Each point is reached from the start by the listed moves, each made once or not at all, plus a little noise. Say if it took an odd or an even number of moves. Then give how often each move was made.

Moves:
(1): [-17  18  52 -23]
(2): [-12  -8   9  26]
(3): [ 21 -62  -6   2]
Start: [ 20 -34 -15 -38]
Points:
[ 21 -33 -14 -39] -> even (0, 0, 0)
[ 10 -88  37 -31] -> odd (1, 1, 1)
[ 42 -95 -20 -36] -> odd (0, 0, 1)

Moves:
(1): [-19  -3  10  29   9  -9  10 -19  22]
(2): [-13  11  29  79 -20  13 -15  -2  11]
(3): [  9  41  18  -5   2   9 -25  43  23]
(4): [  2  28  26 -35  26  42  -9  -2  -6]
(5): [  0  29 -31  20  -7  19   1  -5  29]
(6): [-16  20   9 -32 -30   0  26 -19   3]
(7): [-41 -29 -26  58  23  -1 -28  16  -3]
(8): [ 19 -27 -11   0   7  26 -20  34   9]
Start: [ -6 -18   4 -29  38 -21  30 -55  15]
Points:
[-10  91  47  33  38  62 -18 -21  70] -> even (0, 1, 1, 1, 1, 0, 0, 0)
[-63 -22  16  23  95  12   6 -59  30] -> odd (1, 0, 0, 1, 0, 0, 1, 0)
[-34  14 -41  15  36  32 -13  14  75] -> odd (0, 0, 1, 0, 1, 1, 1, 1)

Moves:
(1): [ 19   8   4   9 -19  10  -7   3  10  -4  -6  -5  16   3 -13   3  -6]
(2): [ -8   2  13   4   0   4 -20   4   5 -12   0   1 -10  -8   9  11   9]
(3): [ 15  15   2  -8  20  11   7 -13   6  11  -5 -11  -3   2  11  12 -21]
(4): [  0   0  -3  -8  -3  10 -16   8   0  18   8  -7  -2   8 -20   8  -7]
(5): [  4  20   6 -34  14  -5  11   1 -21  -6  14  -6  13   4   6  12   7]
(6): [  8  -1   3   5  -9 -14 -20   9 -10   2  -1 -10 -15  -3  -6  15 -10]
(7): [ 27  -6  -7 -17 -14  21   1  -5   8   5  12  -5  -9  32  -7  19 -14]
(8): [ 1 -6  3 -9 -6 -7 -6  1 -1  5 -3 -7  3 -8 10 21 -5]
(9): [  6  13  31  14  -5  21   1  -3  -2  -3  15  -9   7  10  24  17 -14]
(10): [ -7   4 -16  22  -2  18   5   8  12  -7   2  -3   1   8  -3   3   7]
(11): [-10  -6  -8 -14 -16   8  -9 -22 -16  -4   3   6   2  -2 -26  -5  -8]
(12): [-10  12  14 -28   7 -10  -3  -3  14 -33  19 -28  11   9   9  11  -3]
(13): [ -8   6 -10   5 -24   3  10 -12  21  33 -15  10   4  35  -7 -10   5]
(14): [ -6   3  -4   7   0 -18 -13  -7   8 -11  10   8 -11 -37 -24   9  22]
Start: [ 12   1  14 -13  -5  -9  -6  -1 -11   6  21  11   8  -4   0  -8 -12]
Points:
[ 57  17  10 -70 -49  21 -46  -6 -36  14  52 -18  15  35 -69  45 -53] -> even (1, 0, 0, 1, 1, 1, 1, 0, 0, 0, 1, 0, 0, 0)
[ 40  38  47 -29 -56   8 -32   8 -15  53  33 -20  33  46  -7  56 -41] -> odd (1, 0, 0, 1, 1, 1, 0, 1, 1, 0, 0, 0, 1, 0)
[ 44   0  30 -39 -54  27 -55 -12 -35  29  56 -16 -11  35 -25  70 -70] -> even (0, 0, 0, 1, 0, 1, 1, 1, 1, 0, 1, 0, 0, 0)
[ 50  22  60 -55 -30  20 -58  15 -28  15  64 -31  -7  29  15  95 -46] -> odd (0, 1, 0, 1, 1, 1, 1, 1, 1, 0, 0, 0, 0, 0)
[ 37  14  46  -6 -33  16 -69   4   2   3  63  -9 -34   0 -23  70 -25] -> even (0, 1, 0, 1, 0, 1, 1, 0, 1, 0, 0, 0, 0, 1)
[ 17  38  31 -71 -27  15 -21 -28 -12 -50  91 -32  21  12 -10  83 -20] -> even (0, 0, 0, 0, 1, 0, 1, 1, 1, 1, 1, 1, 0, 1)
[-11  50  35 -50  -8   4 -16 -26 -15 -57  83 -20  29 -14 -17  40  -3] -> even (0, 0, 0, 0, 1, 0, 0, 0, 1, 1, 1, 1, 0, 1)
[ 47  38  13 -31   4  13 -36  -1   0 -10  52 -12 -29  -6 -14  73 -15] -> odd (0, 1, 1, 0, 1, 1, 1, 0, 0, 1, 0, 0, 0, 1)

Moves:
(1): [  0  -7   6   3 -20   0 -20 -25   8   6   9  -1  13   1 -11   4   0  -8
  14  12 -11  12  14  17   4  -9]
(2): [ -2  -6   8   0  18  10   4  14  -7   2 -12  10   6 -14  -3   3  -1   3
   0   3   5  -9  -4   2  -8   3]
(3): [  1   0   9  -6  12   2   2   7  -2  -4   2 -10  -5   5   8  -1 -21  12
 -12 -12  -9  -6  -1 -10   1  -3]
(4): [ -2  -2  -2  15   5   9   0   8  -1  -6 -16  -2  -2 -13   9   9   1   9
   4  -2  -3   5  -2  -3   4  13]
(5): [  5   8   3   5  -2  -6  -6  -1  -5  -5 -17   1  -7  13   0  -3  -4  -3
 -10   4   6   2  -7   7   2  -5]
(6): [ 6  9  6  5 -2  1 -2  2  3 -7  6  0  4  0 -5 15 -4  7 -5  0  7  7 -1  4
  0 -2]
(7): [ -9  18  18  16   2  -6  -8   4  18   5   6  -6 -10  -6 -21  12  -6  -6
 -11   4  14  -3   0   6  -2 -10]
(8): [ -2  -4   5   5   1   2   1 -12   7   0  -2  -1   5  -1  10  -1   4   9
  -5   3   2   9   5   4   9   0]
(9): [ -7   2   5  -9  -3   6  -5   4 -11   4  -6  -7 -13  -8 -11  11 -16  10
  13   4   1  -7  -9   6  -9  -4]
(10): [ 11 -14 -12   7   5   8   5 -12   4   2  -3  -3  -5 -15   1   3   4   1
  11   4  -5   8 -11  11   4   6]
(11): [ -2  -1  -2  -5  -6   5  -6  -8   1  -2  -4  -4   6   0   4  -4  14  -8
  13  -2  -8  -2  -2   0 -12   1]
(12): [-12   5  -3  11  -8   9  -7  -5  -8  -3   0   4  -3   1 -11  -4   3  10
   1 -13  16  -9   2   3  -1  -5]
(13): [  2   0   5  -3  -6   1 -14  -5  -3  -3   9   0   6  -7  -3   9  -1  -7
   6  -1   7   7   2  -4  10   3]
(14): [  7  11  -6   2  11  -8  -7   9   3  -5   2  -8   1 -13  -3  -3  -2  -6
 -13   8  -2   7  -1  12   3   8]
(15): [ -6   6  14  -2 -24  -7   4 -14 -23  -3  -6  -3   9  -2  -2  -3   1 -11
   2  -4  -1   3 -11   7  -6  -3]
(16): [  5   6  -5   8   7   8   6  -5  -7  13  -8   0 -21  -6   7   9   0  -5
  -1  12  -1  19  -7  -4 -11  -6]
(17): [  3   5  -3   7   1  -7  -4  -6   5  -7  -2   2 -12 -14   3  -6  -2  -2
  -3   0  -3   2   4  -2  -3  -4]
(18): [ 1  3  0 -2 -1 10  6 -9 -2  4 -7  5 -4  2  3  6  1 -2  4  9 -3  1 -5 -4
 -4  1]
(19): [ -2 -13  14  -8  -6   4  -5   8  -1  -2  20  -3   7   3  -6   4   0   8
  -1   6  -5  -6   6  14  16  -2]
(20): [-14  -3   9   0  -1  -1   4   4  -1   3   6  12   5  14   5   4  -5  -4
  -2 -10  14 -19  11   1   1  -9]
(21): [  7  -1   8   8  -1  -3  -2   0   2   1   7  -5  -1 -14   2   3  -3   4
  -5  -3   1   1   3   3   1   7]
(22): [ 4 14  3 -5 -5  1  9 -6 -5  3 -6 -5 -3 -4 -1  0  3 -5  2 -5 -3  7 -1  2
  2  3]
(23): [  3   6  -1   9  13  -1  10   0   8  -3   8   3 -19   8   5 -16  -2   7
  -9   2   7  11  -2   5  -2  10]
(24): [ 11  -8   7   7   7   5 -11  -2   8 -10  -6 -12  25   4  17  -6  -3  11
  14   8 -12  -2   3  -9  16  -4]
Start: [ 18  11  14  -1 -17   8   1   3  10   6   0   5  13 -13   5   6  -5   2
   3  -5  -5   7   2   6 -10  -8]
Points:
[ 37  26  66  52   3  35 -35 -20  31 -10 -47 -30  12 -63  -3  47 -50  39
  13  19 -16  34  -9  41  10 -24] -> odd (1, 1, 1, 1, 1, 1, 1, 1, 1, 1, 0, 0, 0, 0, 0, 0, 1, 0, 0, 0, 0, 1, 0, 1)
[ 18  26  20  47 -34  37 -29 -44  -5  16 -39 -15 -10 -58   3  33  -7   6
  25   8   2  39  -6  66 -13 -10] -> odd (1, 0, 0, 1, 1, 0, 0, 1, 1, 1, 1, 1, 0, 1, 0, 1, 0, 0, 0, 1, 1, 1, 0, 0)
[ 35  36  39  61   2  29 -33  -1  13  -4  -6 -19 -40 -76  -8  43 -33  13
 -29  11  10  36 -14  36  11  -5] -> odd (0, 0, 1, 1, 1, 0, 1, 0, 0, 1, 0, 1, 1, 1, 0, 1, 1, 1, 1, 0, 1, 0, 0, 0)
[ -4  54  59  36  -5  35  21   4 -14   1 -28   0 -18 -37  -8  10 -26  17
 -15 -23  18   7 -24  14 -26   2] -> odd (0, 1, 1, 1, 0, 0, 1, 0, 0, 0, 0, 1, 0, 0, 1, 0, 0, 1, 0, 0, 0, 1, 1, 0)
[ 35  38  71  53 -39  26 -35 -57  15  -7  31 -28   0 -44 -15  26 -32  13
  11   8  -4  58  -2  46  19 -34] -> even (1, 0, 1, 0, 0, 1, 1, 0, 0, 1, 0, 1, 1, 0, 1, 1, 1, 0, 1, 0, 0, 1, 1, 1)
[  0  45  95  14 -33   6   1  -8   8  -6  41  -7  14  -1  -6  30 -36  12
 -33 -22  28  18   9  35  22 -22] -> even (0, 0, 1, 0, 0, 1, 1, 1, 0, 0, 0, 0, 1, 0, 1, 0, 0, 0, 1, 1, 0, 1, 1, 0)
[ 28  32  64  55 -36  18 -40 -21  -3  12   3 -10   9 -63 -48  44 -16  -5
 -16  30  19  40 -17  90  -9 -27] -> even (1, 1, 0, 0, 1, 1, 1, 0, 0, 1, 0, 1, 0, 1, 1, 1, 0, 0, 1, 0, 1, 0, 0, 0)

Moves:
(1): [  8   0  10   5   8   3  19  -7  -2 -10   5   8   2   1   3  -2   1  -7
  -2 -17  -5   4   0 -12 -15  19  -3]
(2): [  3  15 -10 -13   2 -13   2  -2   4   6  -3   1  10   7  25  28   5  -3
  -4  -8   1   2 -14  -4  12  15  -2]
(3): [ 11   3  -7   3  -4  -6  -2  18 -12  -3   0  -8   7   5   8   1   3  11
   1   6 -15  -2  -8   3  -4  13  15]
(4): [  7   4  -3 -13  -2  -8  15   3 -20   0   8  -7  20  -5  -7  11  -8  10
  -6 -11   9  -6  13  15  15   6   2]
(5): [ 10  11 -11  16  -3  12   1  -4  -5   4  -3  -1  -2  -6   0   8 -17  -5
  14   8 -18   6   7   7  -4  12  -2]
(6): [ -9  24  24  -6  -7 -24  -7   5 -14  -6  21 -19 -11  19  -6  27  20 -23
   9 -16  -9 -21 -12  -5  16   1   6]
(7): [  1  -6  11 -10 -15 -23  -1  -7   7   7  19  -5  -1  -4   7  -3  -6  -8
 -12 -24   9  10 -16  -6  -5   3 -11]
(8): [ 17  -1 -22   2   8   5 -14 -10 -15   3  12  23  21   6   1  23  -5  11
 -11   4 -10  -2 -10  28  -3 -16  11]
(9): [  1   3   0 -24  -5 -10   1  18 -13  17 -19  23  -8  16 -10  -9 -14   9
   4 -26  19  -7 -19  19   1 -16 -10]
(10): [  1 -20   3  -4  -8  15  -1   4  -1  10 -15   8  -7  -3 -14  11 -10   6
  -4  16   4  -1  20  -6 -24   1  -2]
(11): [  4   5 -10  10  -5  13  13   0 -15  11  13   3  17 -12   9   7   8   9
  -7 -13  -4  19 -11   9 -13  15   5]
(12): [ -1 -19   7 -12 -15  11   1   0  10  -6 -16  -9 -21  -8  -3 -16  14  -5
   5  -3   4 -17   8  -4 -18  -7   3]
(13): [  0  17 -11  12   0   2   9  -7  -2   7 -13   9   0   1 -10 -12  -9  19
  -9   6  12  -4  -1  14  -3   7   5]
(14): [ -8   2 -15 -10  -1  16   6  -5  -3  -7  16  -4  -2  -5   5   7  -1  -7
   6   6 -16   7   5  -8  -1   4   3]
(15): [-19   2  15  -7   1   2   6   0  -8  -2  -5  -4 -19  -3  -1  12  -5  -7
 -13  -5 -22   7   9  -9  10  -6  21]
(16): [  6 -11 -11  -7 -16   2 -12 -24 -17   6  14  11  12 -20  21   2   8  14
  -9  -6   0 -14   1 -11  -1 -18 -10]
(17): [ -6  10 -27   6   4 -17   4   7  -9   6 -10 -17 -15  10   5   2   9 -19
   5  -2  -9  -7   8   9  -9  21  11]
(18): [  4   2   5 -11  12  17  -8   0  -5  16  -7 -13 -11  13  -3   9 -13 -23
  16  14   9 -20   0  -6  24  -5   3]
(19): [ 10   0  -3  -6  -7  -5   3  -9  -2   2  19  10  13   0   0   9  12   9
  -1 -16  -1   9  -5  -4  20   1   7]
(20): [  8   7 -10  -1   2 -12  -9  11  10  18   0  18  22 -24   8   4 -11  34
   1  -4   1  -5  -9  18  -8  -1   3]
(21): [ -9 -13  38 -12  -7  -4  -5 -23 -14  15  24  25  -8  -2  15  24  12  -4
  10   3  10 -15   8   4  -3 -22 -11]
(22): [ 11  10   7   4   1   7   3 -17  13  -3   2 -22  -9  13   0   5  12  -2
  -4 -19 -18  21  14  -6 -23   4  -9]
(23): [  3   7  17  -6 -21 -21 -10  -1   0  -2   1  -1  -7   1  19 -11   4  -4
  -3 -26  20   3 -17  -4 -15 -12   9]
(24): [ -9  -6  -7  -1  13   1  16  -2   0  -2  11 -23 -10  -9   2  19  13  -4
   5  -3   2   7 -18 -10  11   7   5]
Start: [ -7   0   6  24   7 -14  17   6  13 -16   2  10  16  29 -13 -14  15  16
 -14   9  -1  14  -7 -10  11   0 -14]
Points:
[ 44  56 -47  -5 -12 -61   8  31 -38  45  23  30  54  65  13  95  42  59
 -24 -70 -45  19 -55  52 -21  37  21] -> odd (0, 1, 1, 0, 0, 1, 0, 1, 1, 1, 1, 0, 0, 0, 0, 0, 1, 0, 1, 1, 0, 1, 0, 0)
[-13  23  63 -36 -62 -69  26 -13 -50  60  45   7 -13  12   6  58  32   9
 -21 -70  31 -34 -14  13  -2   1  34] -> even (0, 0, 0, 1, 0, 1, 1, 0, 0, 1, 1, 1, 1, 0, 1, 0, 1, 1, 1, 1, 1, 0, 1, 0)
[  2  25 -63 -19   7   1  48   3 -30  46  20  76  48   4   2  84  -4  92
 -46 -34 -15  44 -61  35  16  10  31] -> odd (0, 1, 0, 0, 0, 0, 0, 1, 1, 1, 1, 0, 1, 1, 1, 0, 0, 0, 1, 1, 0, 0, 0, 1)
